Each row of a before or after table is a point. One or more steps were done to the points. Then noise was added and the rows were shuffled. The steps act on columns, c1 being the first. What was done? A step turns or swaps two columns, mirrors them in a line or flattens them onto one, adds a multiple of one to another, or multiplies or shifts one. Angles are multiples of 10 degrees, from the lower column toward the higher: turns from -170 to 170, lines from 10 to 170 but not 90. Use the fewest steps. Two steps may share a column if one is a turn and the other turns, adds or multiplies; they go together, in the order done. Otherwise the lowest column goes first.

Before:
array([[-0.2, -1.9, -2.3],
       [ 0.4, -2.6, -2.0],
       [-2.4, -0.6, -1.9],
       [ 1.5,  3.7,  2.1],
       [-1.4, -1.7, -0.3],
       [-2.1,  0.6,  1.3],
       [-1.2,  3.0,  1.7],
       [ 0.0, -1.3,  0.3],
       [-2.1,  4.0,  1.3],
       [-1.4,  3.0,  1.9],
       [-2.8,  1.4, -0.1],
       [-0.7,  3.1,  2.0],
       [ 0.6, -2.4, -1.3],
       [ 0.5,  3.3, -0.3]])
After:
array([[-0.9,  3.5, -2.6],
       [ 2.1, -4.7, -1.0],
       [-0.1, -4.1, -1.4],
       [-1.4,  9.3,  2.2],
       [ 0.9, -1.5, -2.9],
       [-2.2,  7.3, -0.6],
       [-0.3, -3.2,  0.2],
       [ 0.4,  8.2,  0.4],
       [ 1.9, -6.5, -0.3],
       [ 1.4, -6.0,  0.0],
       [-1.7,  9.9, -1.4],
       [-2.0,  1.5, -1.5],
       [-2.3,  7.9,  0.2],
       [-2.1,  7.6, -0.6]])
Steps: turn c1 and c3 by 70 degrees; multiply c2 by 2.5

Before:
array([[-3.7,  1.0, -0.7,  1.2,  0.6,  0.1],
       [ 1.4,  1.3, -3.3, -0.1, -4.7, -6.7],
       [-0.7, -5.8, -2.4, -0.3, -2.5, -4.3],
       [-0.2, -2.2, -2.8,  3.8, -2.7,  0.9],
       [-4.7, -0.8, -1.4,  5.7, -5.3, -0.3],
       [-2.5,  3.8, -7.0, -0.1, -2.8, -0.4],
       [ 1.3,  0.0, -0.2,  5.0,  2.5,  1.7],
       [-1.8, -2.3, -1.7,  2.0, -5.2,  2.0]])
After:
array([[ 1.0,  5.8, -1.6,  0.0, -3.5, -4.5],
       [ 1.9, -0.9, -1.0, -3.2,  0.2,  0.7],
       [-0.8, -1.4, -1.4,  1.0, -5.3, -6.8],
       [ 0.1,  2.3,  0.3, -2.9, -5.8,  2.4],
       [-0.1,  0.9,  0.4, -7.3, -5.6,  1.6],
       [-4.2,  0.1, -1.0, -2.9,  2.3,  3.1],
       [-2.4,  2.1, -1.8, -3.0, -3.3,  2.0],
       [ 1.9, -3.8, -5.5, -1.5, -5.1, -0.2]])
Steps: add 0.3 times c4 to c6; turn c1 and c4 by 140 degrees; multiply c2 by -1; turn c3 and c5 by 20 degrees

Before:
array([[ 1.2,  0.8,  1.4, -4.6,  1.4,  0.5,  4.1, -1.4],
       [ 3.4,  4.4, -1.5, -3.5, -2.1,  2.2, -0.4,  4.9],
       [-3.8, -3.1,  3.3, -4.3, -0.7,  0.5,  6.4, -0.3],
       [ 3.3, -4.7,  1.9, -0.3,  0.7, -3.4,  3.0, -5.7],
       [-0.9,  5.4, -0.1, -1.3,  2.3, -2.3,  1.5,  5.7],
       [ 0.2,  0.0,  1.4, -6.9,  1.9,  3.4,  6.7,  2.6],
       [ 0.3,  1.0,  0.0, -4.6,  2.5,  3.1,  0.8,  4.6],
       [ 5.2,  3.0,  2.0, -1.5,  0.4, -1.0, -0.8,  6.6],
       [ 5.5,  1.7, -0.2,  3.3, -1.0, -0.4,  1.3,  2.1],
       [ 1.8,  2.1,  5.0, -3.4, -1.4, -1.6,  7.3, -0.6],
       [-1.0, -0.1,  1.1, -0.7,  0.4,  2.3, -0.1,  5.0],
       [ 1.1,  0.4, -0.9, -3.8,  0.1,  1.8,  6.2,  4.0],
       [ 2.9,  5.0,  1.1,  2.0,  2.5,  2.6, -1.3,  5.1],
       [ 1.3, -1.3,  2.2,  5.6, -1.7, -2.6, -0.8, -4.3]])
After:
array([[-1.0,  0.4,  5.3, -2.5,  0.1,  5.7,  1.9,  2.4],
       [-1.0, -1.9,  5.1, -1.0, -0.2, -1.1,  0.0,  0.7],
       [ 0.9, -2.1,  3.8, -2.8, -4.1, -0.3,  5.0,  2.6],
       [-3.5,  0.4,  0.8, -2.7, -5.3, -2.7,  5.0, -2.9],
       [ 1.0, -0.7, -0.7, -4.7, -2.7,  0.4,  3.3, -1.6],
       [ 5.1,  0.0,  7.3, -1.9, -0.8,  2.6, -0.7,  0.5],
       [ 0.5, -3.2,  4.3, -5.1, -1.2,  0.0,  0.3,  1.5],
       [ 3.1,  5.1, -4.7, -1.0, -1.0, -3.2,  3.0, -4.0],
       [ 1.5,  2.4, -3.1,  5.3,  2.7, -0.3, -0.1, -3.4],
       [ 1.5,  1.0,  1.0, -1.9, -5.5,  2.4,  5.9, -5.2],
       [ 5.6, -0.1,  1.9,  3.3,  0.9,  2.0,  1.4,  0.9],
       [ 3.4, -3.6,  3.8, -1.2, -3.6,  3.1, -1.5,  2.9],
       [ 0.0, -3.3,  3.1, -6.5, -5.2, -1.1,  5.7, -0.6],
       [ 3.2, -4.1,  5.0,  0.0,  3.4,  3.6, -0.3,  0.7]])
Steps: turn c2 and c6 by 110 degrees; turn c3 and c8 by -70 degrees; turn c4 and c5 by 40 degrees; turn c5 and c7 by 20 degrees

Before:
array([[-0.8,  0.1, -0.1, -0.3,  4.6,  0.4, -1.3, -3.9,  4.5, -1.4, -1.5],
       [-1.5,  1.3,  0.7,  0.9,  4.1, -2.5, -0.9, -0.5, -5.6,  0.4,  1.6],
       [ 2.4,  2.0,  1.9, -1.4, -8.1,  3.7, -0.2, -1.7,  3.5,  0.8,  1.0],
       [-0.5, -1.6, -5.4, -2.6,  3.9,  2.8,  1.6, -0.1, -0.4,  0.8,  1.2],
       [ 2.6, -1.2, -2.4,  0.6, -1.3,  4.9, -1.1,  0.9,  0.8,  0.0, -4.9],
       [ 0.3, -1.2,  2.0,  0.5,  4.6,  4.6, -2.0,  1.5,  1.8, -5.1,  1.9],
       [-0.7,  4.9, -6.8,  1.3,  4.2, -2.0,  6.8,  0.6,  1.2,  0.5,  2.6],
       [-0.4, -2.7,  0.5,  3.5,  1.8,  0.9,  1.2, -4.0,  3.2, -2.0,  2.4],
       [ 0.6,  4.1, -4.4, -0.1, -2.6,  3.4, -2.7, -1.5, -1.2, -0.9,  2.2],
       [-2.5, -1.9, -0.9, -0.3, -0.2,  1.1, -1.0,  0.4,  1.0, -3.3, -0.5],
       [ 7.7, -4.2,  0.0,  1.0, -4.8, -5.9, -1.1,  0.6,  3.5,  1.3, -1.7],
       [ 3.2, -1.0,  2.0, -1.0, -1.9, -4.4,  1.2, -6.8, -1.8, -3.3,  0.5]])
After:
array([[  2.0,   0.7,  -4.9,  -0.4,   4.2,   0.6,   6.8,  -5.1,   3.1,
          0.4,  -2.9],
       [  2.7,  -2.7,   0.2,  -0.5,   4.0,   0.5,  -0.8,   0.7, -14.1,
          0.2,  -2.0],
       [ -4.1,  -5.1,   2.3,   0.4,   4.7,  -2.0,  -1.8,   0.1,   4.6,
         -5.3,  -2.1],
       [  0.1,  -6.0,  -0.5,   0.3,  -0.2,  -2.0,  -0.9,  -0.9,   2.6,
         -3.3,   0.4],
       [  2.7,  -5.2,  -3.0,   1.3,  -1.7,   4.2,   1.2,   6.6,  -4.3,
         -3.3,   0.0],
       [ -0.7,  -6.7,  -2.2,  -2.5,   1.8,  -0.6,   1.1,   3.4,   8.1,
         -2.0,  -3.4],
       [ -3.2,   0.3,  -4.3,   0.9,  -2.5,  -1.5,  -3.0,  -1.8,  -3.4,
         -1.0,  -2.1],
       [ -0.1,  -3.8,  -2.8,  -0.2,   4.7,  -0.8,  -1.2,   2.9,  11.2,
         -1.3,   1.4],
       [ -4.0,  -1.9,   0.3,   1.6,  -8.2,  -0.5,  -0.4,   2.5,   8.7,
          0.7,  -0.4],
       [ -2.4,  -5.5,  -4.1,   2.8,   3.7,  -1.7,   1.4,  -3.4,  -0.6,
          0.6,   0.0],
       [ -5.2,  -5.0,  -1.2,  -2.3,  -1.4,  -0.9,  -1.0,  -2.4,   1.9,
          0.0,   4.4],
       [  2.4,  -8.1,   0.2,  -1.7,  -4.7,   7.7,  -0.8,  -0.3,   9.0,
          1.2,   1.3]])
Steps: multiply c1 by 0.7; turn c1 and c6 by 120 degrees; shift c2 by -4.0; mirror c3 and c8 in the line at 20 degrees; turn c4 and c11 by -160 degrees; multiply c9 by 2.5

Before:
array([[ 1.1,  0.4, -0.6,  4.3,  2.4, -0.8, -1.8, -0.8,  1.2,  0.7, -4.8,
         0.2],
       [ 0.1,  3.1, -2.4, -1.3,  2.0,  0.4, -0.2, -1.3,  4.5,  0.8, -1.5,
        -1.9],
       [ 3.9,  3.7,  3.3, -4.0, -1.9,  1.9, -2.9,  1.0,  2.3, -4.2,  2.3,
         3.4],
       [-2.0,  3.5,  4.5, -3.6,  0.5, -2.7,  1.2,  3.2,  0.1, -1.2, -3.1,
         0.8],
       [-0.5,  0.4, -0.8, -0.9, -5.9,  5.4,  0.4,  0.1, -1.7,  4.4,  1.7,
        -3.8],
       [-0.7, -1.4,  1.4, -4.1,  0.4,  0.9,  2.9, -3.1,  2.3, -1.5,  2.7,
         2.6],
       [-3.1, -0.2, -1.9,  0.8, -0.4,  2.9, -6.4,  0.9,  1.3,  1.1,  3.1,
        -4.0],
       [ 3.9,  4.5, -5.4, -2.3, -1.9, -3.9, -0.5,  2.9, -2.7,  4.0,  2.4,
        -4.7]])
After:
array([[-1.8,  3.7,  4.7, -2.2,  0.7, -6.8,  2.8,  0.4, -2.1, -1.4, -3.1,
         2.5],
       [ 0.2,  3.0, -2.3, -1.4,  1.9,  0.4, -0.9, -0.6,  4.1,  0.9, -1.4,
        -1.5],
       [-0.5,  0.6, -1.1,  0.0, -6.0, 13.6,  0.8,  0.4,  2.7,  4.3,  1.9,
        -2.8],
       [-0.8, -1.7,  2.0, -1.2,  0.7,  1.4, -0.3, -4.1,  2.7, -1.4,  3.0,
         3.6],
       [ 1.2,  0.8, -0.6,  2.7,  2.6, -2.8, -1.7,  0.5,  0.5,  0.7, -5.3,
        -1.2],
       [ 4.2,  4.7, -5.1, -2.5, -1.6, -8.1,  1.6,  2.2, -6.1,  3.5,  2.0,
        -8.8],
       [ 3.7,  3.7,  3.2, -6.9, -2.1,  4.1, -1.2,  3.0,  3.8, -4.0,  2.3,
        -0.4],
       [-3.0, -0.3, -1.5, -5.3, -0.5,  6.2, -3.4,  4.9,  4.0,  0.8,  3.2,
        -1.0]])
Steps: add -1 times c1 to c12; add 1 times c7 to c4; turn c7 and c8 by -50 degrees; multiply c6 by 2.5; turn c6 and c9 by 20 degrees

Before:
array([[ 0.4, -2.1,  3.1, -1.2,  1.1, -0.5,  2.9, -1.7, -4.5, -1.2, -0.5,
        -0.2, -1.9, -2.8],
       [-1.8,  0.0,  3.4,  1.0, -0.6,  0.2, -1.6, -4.4, -5.5, -4.2, -2.0,
         0.0,  1.7,  0.8],
       [ 1.3,  3.9,  3.0, -0.2,  1.9,  1.9,  0.4, -1.0, -0.2, -3.0, -0.4,
        -1.7,  5.2, -3.1],
       [ 2.4, -0.8, -2.5, -5.1, -3.5,  2.6, -1.6, -0.3, -2.4,  2.3,  0.6,
        -5.0,  4.6,  5.3],
       [-4.0, -0.4,  0.8,  0.6, -3.8,  1.8,  1.5, -3.6,  1.2,  1.5,  0.2,
         1.5, -1.7, -0.1],
       [-4.3, -0.4, -2.3, -5.1,  2.9,  2.9, -2.6, -0.2, -4.3,  4.2,  2.9,
         1.6, -0.3, -2.5],
       [-0.9,  2.6,  0.2,  0.0, -2.5,  2.9, -1.1,  0.4, -3.6,  3.1, -2.5,
        -0.5,  4.4,  1.5],
       [-4.3,  0.1,  1.4, -4.5, -0.5, -4.9,  1.7,  1.1, -2.0,  3.3,  0.6,
        -1.0, -0.8,  0.9],
       [ 2.5, -3.7, -0.8, -1.2, -1.6,  1.1, -3.7,  0.9,  0.4, -2.8,  2.9,
        -0.3, -0.3, -1.6],
       [ 2.8,  3.0,  2.1,  2.4,  1.3, -2.7,  0.8, -4.3, -0.5, -3.6, -2.3,
         2.4,  4.1, -2.4]])
After:
array([[ -0.8,   6.0,  -0.1,   1.5,   4.7,   1.7,   4.4,  -3.5,   1.2,
          1.4,   3.9,   1.5,  -1.8,  -0.9],
       [  2.3,   2.1,   0.0,   0.0,   5.3,   5.5,   4.9,   0.3,  -3.6,
          2.9,   1.4,  -0.7,   4.4,   0.1],
       [ -2.4,   4.7,   0.0,  -3.1,  -1.0,   4.6,  -0.2,   0.6,   0.3,
         -3.0,  -2.8,  -0.2,  -0.3,  -0.3],
       [  1.7,   1.1,   0.0,   2.6,   0.7,   1.5,  -0.9,  -4.4,  -5.3,
         -4.2,   2.0,   0.0,   1.7,   3.0],
       [ -0.2,   5.7,  -0.1, -12.5,   4.0,   5.4,   4.0,  -0.3,  -2.3,
          2.2,  -2.3,  -5.2,   4.7,   4.3],
       [ -1.3,   0.7,   0.1, -11.2,   0.5,  -9.2,  -8.6,   1.0,  -1.9,
          3.4,   4.2,  -1.1,  -1.0,  -0.7],
       [ -3.6,  -4.2,   0.1, -12.8,  -4.0,   6.5,   4.0,  -0.1,  -4.3,
          4.2,   3.8,   1.4,  -0.3,  -4.7],
       [  2.8,  -3.8,  -0.1,   6.0,   0.7,  -5.1,  -4.6,  -4.4,  -0.5,
         -3.6,  -2.5,   2.4,   4.0,  -0.8],
       [  0.6,  -0.5,   0.1,  -3.1,  -2.9,  -3.0,   0.9,  -1.6,  -4.6,
         -1.2,  -0.4,  -0.1,  -1.8,  -2.0],
       [  0.5,  -5.4,  -0.1,  -0.4,   0.7,   2.8,   3.6,  -1.0,  -0.1,
         -3.0,  -1.3,  -1.6,   5.5,  -1.7]])
Steps: mirror c1 and c11 in the line at 140 degrees; multiply c5 by 2; turn c2 and c5 by 130 degrees; multiply c3 by 0; multiply c4 by 2.5; multiply c6 by 2.5; turn c6 and c7 by 50 degrees; add -0.5 times c10 to c14

Before:
array([[ -1.5,   2.1,   0.8,   1.5,  -2.0,   2.5,   2.8,  -1.9,  -2.6,
         -0.1,   3.9,  -0.9,   1.1,  -0.7,  -0.7,   1.9,   1.6,  -1.3,
         -6.0,  -1.9],
       [  2.7,   0.5,   1.6,   2.1,   0.7,  -2.5,   2.1,   0.0,  -0.6,
          0.5,   4.6,   3.3,   1.3,   2.2,   1.4,   0.5,   2.6,  -0.4,
          0.6,  -0.1],
       [  3.1,   1.9,  -2.2,  -0.7,   1.2,   2.6,  -2.3,   4.1,  -3.1,
         -2.8,   4.5,  -2.9,   0.4, -10.9,   4.1,  -0.3,  -2.0,   0.1,
         -1.6,  -2.0],
       [ -0.3,  -1.5,  -0.5,   2.5,  -0.2,  -2.1,   9.9,   7.4,   2.6,
         -5.9,  -2.8,  -0.7,   2.3,   1.7,  -0.8,   1.7,  -4.3,   0.0,
          0.1,  -1.7],
       [ -0.4,   2.7,  -3.7,  -2.1,   1.3,   0.3,  -1.3,  -1.6,   5.9,
          0.6,  -0.4,   2.4,   1.7,  -1.0,  -1.3,   0.9,  -0.3,  -0.8,
          0.6,   6.3],
       [  3.6,   1.2,   3.1,   2.3,  -4.9,   3.0,  -3.0,   0.1,   4.4,
         -0.4,   2.0,   1.2,  -1.3,   1.9,   0.8,  -0.1,  -3.3,   0.5,
         -1.6,  -0.7],
       [ -0.7,  -0.3,   5.7,  -4.4,  -0.2,   2.6,  -1.6,  -0.2,  -2.4,
         -0.8,   3.4,   2.7,   2.6,   2.5,  -1.4,  -2.3,  -3.9,  -0.1,
         -0.6,   4.1],
       [  3.9,  -4.2,   6.0,   1.7,  -1.9,   2.3,  -1.1,  -0.9,  -1.8,
          0.2,   1.5,   0.8,   2.8,   2.7,  -0.7,   1.6,  -2.7,   0.6,
         -2.3,  -1.1],
       [  0.7,  -0.4,  -3.8,   2.1,   1.1,  -1.6,  -1.8,  -1.6,  -2.2,
         -1.8,   0.5,   3.4,   2.2,   0.5,   2.0,   1.7,   2.2,  -0.1,
          0.1,  -0.5],
       [  5.7,   0.6,  -2.1,   1.7,  -0.8,   0.9,  -0.5,   0.7,  -0.5,
          0.8,   4.6,   1.9,  -0.8,   2.7,   0.9,  -0.8,  -2.9,  -0.5,
         -0.7,   1.2]])
After:
array([[  0.0,   1.6,  -0.6,  -1.9,  -0.2,   2.5,  30.2,   7.5,   2.8,
          2.6,   2.0,  -4.3,   2.0,   1.4,  -1.0,  -5.7,  -0.6,   0.1,
          0.3,   2.2],
       [  3.8,  -0.5,   3.2,  -2.9,  -4.7,  -2.9,  -9.3,   0.5,   4.2,
          0.1,  -2.1,  -2.4,  -1.2,   1.9,   1.1,  -0.8,  -3.2,   0.3,
         -1.2,   0.5],
       [ -0.5,   0.6,  -3.9,   2.8,   1.2,  -2.5,  -3.5,  -1.5,   6.0,
          0.7,   2.6,   1.2,   1.6,  -1.1,  -1.5,   1.2,  -3.6,  -1.0,
          0.6,  -5.6],
       [  0.5,   1.8,  -3.5,  -1.7,   1.1,   1.4,  -5.4,  -1.3,  -2.2,
          1.7,  -0.5,   4.0,   2.4,   0.3,   2.2,  -0.8,  -4.1,  -0.3,
          0.0,   0.3],
       [ -0.7,  -3.9,   5.6,   2.9,   0.1,  -1.5,  -5.2,  -0.3,  -2.5,
         -2.2,  -1.9,  -2.1,   2.3,   2.8,  -1.2,  -0.9,  -5.3,   0.1,
         -0.6,  -5.1],
       [  3.9,  -3.0,   6.5,  -4.1,  -1.9,   1.6,  -3.9,  -0.6,  -1.2,
          1.8,  -1.9,  -2.2,   2.7,   2.4,  -0.9,   0.3,  -2.0,   0.4,
         -1.9,   0.3],
       [  3.0,   2.7,   1.4,  -1.3,   0.7,   0.9,   6.6,   0.2,  -0.8,
         -0.2,  -4.8,   4.4,   1.2,   2.0,   1.8,   0.2,  -4.0,  -0.6,
          0.8,  -1.7],
       [ -1.4,   0.1,   0.9,  -1.7,  -1.8,  -3.8,   7.9,  -1.9,  -2.5,
          1.8,  -4.9,   1.1,   0.8,  -0.4,  -0.5,   0.1,   2.5,  -1.5,
         -6.0,   0.2],
       [  3.2,  -1.3,  -1.6,   0.2,   1.1,  -3.4,  -6.6,   3.9,  -3.0,
          0.5,  -4.8,  -3.7,   0.2, -10.9,   4.1,  -2.6,   4.2,  -0.1,
         -1.9,   0.0],
       [  6.1,   0.3,  -2.0,  -1.5,  -0.8,  -1.1,  -1.5,   0.8,  -0.7,
         -1.3,  -4.1,  -1.4,  -1.4,   2.8,   0.9,   0.6,  -4.0,  -0.8,
         -0.9,  -3.2]])
Steps: turn c2 and c6 by -130 degrees; turn c2 and c4 by -150 degrees; multiply c7 by 3; mirror c10 and c16 in the line at 50 degrees; turn c11 and c20 by -160 degrees; multiply c12 by 1.6; turn c12 and c17 by -70 degrees
